Rows are points. A path goes straight from each point to the next, and from the last back to the first. The post is the endless flat space through its rows: a point in 2 columns, a line in 3, a plane in 4, and so on, so that a path can go around it. How many times does the path go around the post? Going back the other way cancels.

Post (1 x 2):
[[ 0.71 -0.76]]
Path (12 x 2):
[[ 1.68 -0.12]
 [ 1.71 -1.79]
 [ 0.39 -1.65]
 [ 0.35 -3.04]
 [-0.86 -1.07]
 [-0.02  0.15]
 [ 1.35 -0.31]
 [ 2.12 -1.44]
 [ 2.64 -2.45]
 [ 0.47 -2.59]
 [-1.32 -0.41]
 [ 0.56  1.83]]
Times around: 2

Post (8 x 9):
[[ 1.32  0.93 -2.99 -0.85  1.21  2.49  1.68  0.64 -5.12]
 [ 1.06  1.20 -0.35 -1.54  1.99  1.42  0.73  0.51  1.86]
 [-0.14  2.41  2.47  2.49 -2.67  1.59  1.40  1.35  1.22]
 [ 2.27  1.11 -1.04 -1.27 -1.50 -0.93 -0.06  1.00 -0.49]
 [ 0.82  0.52 -3.06 -1.82 -0.84  0.74  1.10  0.51 -0.04]
 [-0.12 -0.85 -0.12  3.62  2.78  1.34  0.72  0.29  0.84]
 [-0.71 -0.12  1.01 -0.16  0.04 -0.67  2.75 -0.32  3.68]
 [-0.76  1.01 -0.53 -0.11 -1.68  1.53  0.29  2.07 -2.94]]
Path (29 x 9):
[[ 0.31  1.27  0.23 -0.70  1.76 -0.39  0.62  0.37 -1.20]
 [ 3.51  3.49 -0.61 -0.92 -0.08 -0.97  1.79  0.67  3.56]
 [ 1.75 -0.13 -1.83  0.99  0.19  0.13  0.76  2.02 -1.61]
 [ 1.06 -0.84 -1.12 -1.34 -0.52  1.97 -0.21  1.03 -1.75]
 [ 0.69  2.12  0.30 -0.16 -2.33  2.06  3.71 -0.75 -0.27]
 [-0.43  2.40 -1.86 -0.08 -1.45  2.16 -0.69  1.26  0.58]
 [ 0.92  2.06 -0.39  1.10 -0.22  0.00 -0.18  2.33  1.13]
 [ 0.75  1.82 -1.00 -2.12 -1.46  1.49  0.22  2.60  1.44]
 [ 0.77 -1.64 -0.81 -0.67 -1.32  0.81  1.20  0.98 -0.39]
 [-0.80 -0.65  1.92  0.53 -0.26 -0.05  0.30 -0.68  3.27]
 [ 1.56  2.94  0.16 -0.28 -0.16  1.55  1.33 -0.20  0.09]
 [-3.49  2.31  2.02 -2.05  1.98  0.11  0.62  2.64  0.42]
 [-0.13  2.19  0.87 -1.96  0.22  0.08  0.53 -0.98  0.61]
 [-0.16  0.14  0.22 -0.58  0.01  1.54  0.56 -1.23 -0.55]
 [ 1.78  0.94 -1.26  0.55  0.87 -0.93 -0.04 -0.42  0.56]
 [-1.22 -0.40 -1.75 -2.88  3.14 -0.07 -0.12  2.17  1.32]
 [ 0.78  0.77 -0.37  1.24 -1.06  1.99  0.60  2.54 -2.65]
 [ 3.12  0.30 -1.88 -0.66 -0.53  1.29 -2.28  1.14 -0.16]
 [ 1.67  0.92  1.37 -0.58  0.22 -0.46  0.56 -0.02 -0.47]
 [ 0.40  2.30  1.15 -4.14  1.86 -1.97 -0.37  0.63  0.86]
 [-1.30  0.62 -2.14 -1.11  0.60  0.95  2.26  0.80  2.46]
 [-0.25 -2.41 -0.10  3.61  1.02 -0.34  1.29  2.06  0.42]
 [-0.65 -0.26  2.12 -0.24  0.20  1.53  0.20  1.68 -2.73]
 [ 0.19  0.71 -1.64  1.04 -0.97  2.41  0.00  0.71 -0.15]
 [-0.43  2.68  0.44 -1.10  0.84  1.82 -0.35  0.83  0.31]
 [-0.97  1.18 -3.22  0.01  1.03  0.68  0.75  2.11  0.29]
 [ 2.12  0.92 -0.17  1.18 -1.67  1.56  3.88  1.67 -0.40]
 [ 2.42  1.30 -0.77 -2.40 -3.08 -0.82  1.79  0.27 -0.63]
 [ 0.78  0.33  0.56 -1.47  0.71 -0.20 -1.13  0.73  0.26]]
Times around: 5

Post (17 x 18):
[[ 2.49 -0.65 -1.26 -0.61 -0.38  0.56 -1.61  1.54 -0.65  1.59 -0.79  0.39
  -0.18 -1.83  0.56 -0.20  0.09  0.23]
 [ 1.43  0.60  0.21  1.06  0.48 -1.55 -0.08  0.92  0.34 -0.45 -0.60 -0.14
   1.95  0.25  0.07 -0.01 -0.67 -2.02]
 [-1.57  1.21  0.83  0.45  1.06  0.44 -1.62 -1.36 -0.22  0.58  0.14 -1.48
  -1.01  1.35  0.83 -1.20  1.35 -0.95]
 [ 1.79 -2.48  1.32  1.13 -0.71 -1.73 -0.60 -0.64  1.34  1.57 -1.54  0.52
  -0.05 -0.45  0.26  0.76 -2.16  0.18]
 [-2.38  0.65  1.96 -1.75 -1.10 -1.78  1.45 -1.01  0.41  0.20  0.44 -2.12
  -0.16 -0.66 -0.43 -3.24  0.52 -1.03]
 [ 3.26 -0.24  0.94  0.79  0.61  1.32  0.37  2.14  0.03  0.64  2.41  0.27
   0.03  1.72  1.60  1.90 -1.86  0.58]
 [-0.13 -0.11  0.21  1.98  0.83  1.04  0.63  0.94  0.73  2.20  1.80 -0.25
   0.56  0.37  2.00  0.39  1.13  0.36]
 [-0.14 -0.36 -0.19  0.37  0.20  0.64  0.37 -1.94  0.58 -0.70 -0.07 -2.28
  -2.05 -1.76 -2.96 -1.03  1.62 -0.12]
 [-2.39  0.13 -2.51 -1.27  1.78  1.49  3.47 -0.36  0.42  1.68 -1.63  2.12
  -4.38  1.56  0.65  0.76  1.87 -1.52]
 [-2.57  0.11  0.87  0.16  1.11  0.41  0.06 -0.36  0.01 -1.74  0.40  0.04
  -0.07 -1.64 -0.51  1.10  0.00 -1.65]
 [ 4.36 -2.41  0.14  0.30 -0.76  1.26  0.30  2.18  0.21 -0.19 -1.59 -1.12
   0.63 -0.26  1.99  1.89 -0.69  0.41]
 [ 0.46  1.97  2.79 -1.19 -0.22 -0.39  0.52 -2.87  0.40  0.24  0.68  0.48
   0.25  0.57  0.19 -1.62  1.18 -2.50]
 [ 3.17 -0.71 -0.60  1.13 -2.11 -0.72 -1.55  2.94  1.57 -0.06 -0.26 -0.11
   0.85  0.02  0.88  1.52  0.13  0.54]
 [-1.98 -1.82 -1.24 -0.59  1.80  2.09  3.45  1.45 -1.09 -0.84 -2.58  2.95
  -2.17  1.41 -1.25  1.35  1.91  0.87]
 [ 2.26 -0.49 -1.01  0.35 -0.57 -0.39  0.94 -1.48  0.75  0.12 -0.77  0.13
   0.23  0.78  1.71  0.69 -1.21  1.84]
 [ 1.29 -0.66  0.43 -0.32 -0.21 -1.51  0.10 -0.01 -0.70  0.91 -0.09 -0.06
  -0.04  0.22  0.70  2.47  0.64  0.34]
 [-0.83  1.29  0.33  0.07  1.43  1.32 -0.54 -1.86  2.54  0.61 -0.12 -1.85
   0.07  0.49 -0.29  0.76  0.70  0.54]]
Path (30 x 18):
[[ 4.35  1.09 -2.34  0.35 -0.63  1.01 -1.79  1.73  0.92 -0.45  1.15  0.03
   0.43 -0.54  1.81  1.91  0.93 -1.19]
 [ 1.70 -1.53  2.16 -0.11  1.25 -0.90  1.68  1.99  3.03  0.09 -0.11  0.00
  -0.25  0.70 -0.70  1.04 -0.95 -0.81]
 [-0.50  0.70  0.29 -0.21  0.81  3.60  0.21 -0.05 -0.79 -1.68 -1.84 -1.34
  -0.30  0.97  3.96  1.40  3.04  1.86]
 [-3.31  1.50 -0.65 -2.17 -1.75  0.84 -0.82  0.64 -1.62  0.98 -2.99 -0.62
  -1.88  1.44  3.72 -0.35  1.74 -0.83]
 [-0.65 -3.06  0.86  0.89 -0.27  1.60  1.61  2.70  2.64  1.15  0.85  0.14
   1.18 -2.79  0.93  1.51 -3.26 -2.80]
 [ 1.45 -1.98  1.63  1.53 -0.12 -1.68  0.36 -0.52  2.20 -0.84  1.28  1.88
   1.48 -0.83 -1.22  2.75 -0.42 -0.74]
 [-2.88 -1.94 -0.22 -0.13  1.78  0.05 -1.10 -1.55 -1.18  0.35 -1.92  0.62
  -0.84 -2.87 -0.53 -1.65  2.79 -0.07]
 [ 0.78 -0.48  2.01  1.45  0.11 -0.22  0.13  1.83  1.16  1.16 -0.73  1.01
  -1.08 -0.70  0.22 -1.50  0.90 -4.10]
 [ 4.26  1.38 -0.36  0.45 -0.10  2.11  2.05  3.13 -1.19 -0.85 -1.69 -1.30
   0.77  2.39  2.12  2.76  0.64 -0.46]
 [-1.60  1.65  0.03 -1.98 -0.10  1.63  0.46 -1.49  0.15 -2.31 -0.12 -0.37
   1.16 -2.11 -1.43 -0.67  1.01 -2.30]
 [ 0.37 -3.90  2.70  3.46 -0.67 -0.66  0.41 -1.05  2.49  2.28  4.15 -0.85
  -1.33 -1.11 -3.29 -1.69 -1.94 -0.91]
 [ 0.31  0.25  0.51 -1.45  1.33 -0.28  0.30 -0.58  0.82  1.51 -0.82  1.78
   0.08  1.02 -0.20 -0.22  0.71  0.94]
 [-3.67 -1.03 -0.94  1.48  0.81 -1.92  0.08  2.48 -1.44  0.40  0.06  2.13
  -1.94 -0.25  1.33 -0.18  0.29  0.29]
 [ 1.41 -1.58  1.44 -1.29 -1.51 -2.26  1.14  2.72 -1.80  1.50  0.12  0.82
  -0.15 -0.24  0.29  1.01 -1.64  1.16]
 [ 0.39 -0.77  1.59  2.20  0.76 -0.15  0.58  0.03  0.57 -0.67 -0.01  2.39
  -1.54  0.78 -1.46  4.80  0.08 -2.01]
 [ 3.57  0.37 -0.34  1.34 -1.34 -2.51 -1.02  0.63  2.49  0.48 -1.12 -1.39
   1.21  0.17 -0.36  1.50 -2.05  1.21]
 [-0.81  0.68  0.95 -0.43  3.55  2.88  0.14 -0.95  1.39 -0.15  0.80  1.95
  -0.17 -1.95  0.19 -0.81 -0.76 -0.04]
 [-0.96  0.24  1.02 -0.76  0.90 -0.41 -1.99  0.01  0.88 -0.07  0.57  1.91
   0.75  0.68  0.85  1.38  2.68 -2.90]
 [ 0.39 -0.81  0.27  1.69  1.23  0.66 -1.48 -0.35  1.75  0.35 -0.57 -0.64
  -2.75  2.74 -0.79  0.92 -1.43 -1.58]
 [-0.68  1.54 -0.86  1.21 -1.15 -0.13  1.82 -0.77  1.72 -2.21 -1.51  0.25
   0.48  2.10 -0.42  1.09 -0.25 -0.64]
 [-2.83  0.41 -0.63 -1.75 -0.77  0.44  0.77  0.41  1.43  1.54 -1.28 -0.96
  -0.36 -1.94  3.77  0.56 -0.55  1.46]
 [ 0.31  1.73  0.77  0.07  2.46  1.21  2.28 -2.63  2.09  2.16  2.96  1.26
  -0.70 -0.21  1.61 -1.38 -0.25  1.68]
 [-1.11  0.50  0.71  0.38  1.53  0.55  1.27 -1.98  3.72  2.89  2.95 -0.91
  -2.01 -2.56 -0.27 -2.15  2.24 -3.27]
 [-0.59 -0.01 -0.35  1.09  0.11 -1.38 -2.00 -3.02 -0.05  2.47  1.57 -0.19
  -0.24 -0.90  1.11 -0.58 -0.93 -0.85]
 [-2.18  0.62 -2.00 -1.01 -0.12 -1.25  1.03 -1.30 -1.20  3.15  0.43 -0.92
   0.38 -2.08  0.04  0.73  0.64  1.70]
 [ 3.30  0.07  2.24  2.36 -2.42 -1.32  2.65  0.50  3.34 -0.74  0.86 -0.48
   1.95  1.72 -0.44  1.95 -0.93  1.69]
 [ 4.42  1.69 -0.04  1.68  0.79 -0.52  2.05 -0.28  1.78 -1.71 -0.41  1.02
  -1.38  4.27  0.82  2.79  0.03 -1.15]
 [ 1.32 -1.56  3.69  0.41 -0.47  0.51 -0.70 -0.34  2.08  1.92  2.04 -2.44
  -1.60  0.75  0.69  0.12  0.02  0.09]
 [ 2.34 -3.52  2.59 -0.07  0.98  1.31  2.71 -0.69 -0.13  0.28  1.24  0.07
   0.78 -1.26 -1.25 -1.10 -0.36 -1.49]
 [-1.67 -0.63  0.26  0.48 -0.43 -1.89  2.19 -0.94  0.75  1.79  1.88  1.30
  -1.70 -1.32 -0.26 -0.38 -1.47 -3.93]]
Times around: 0
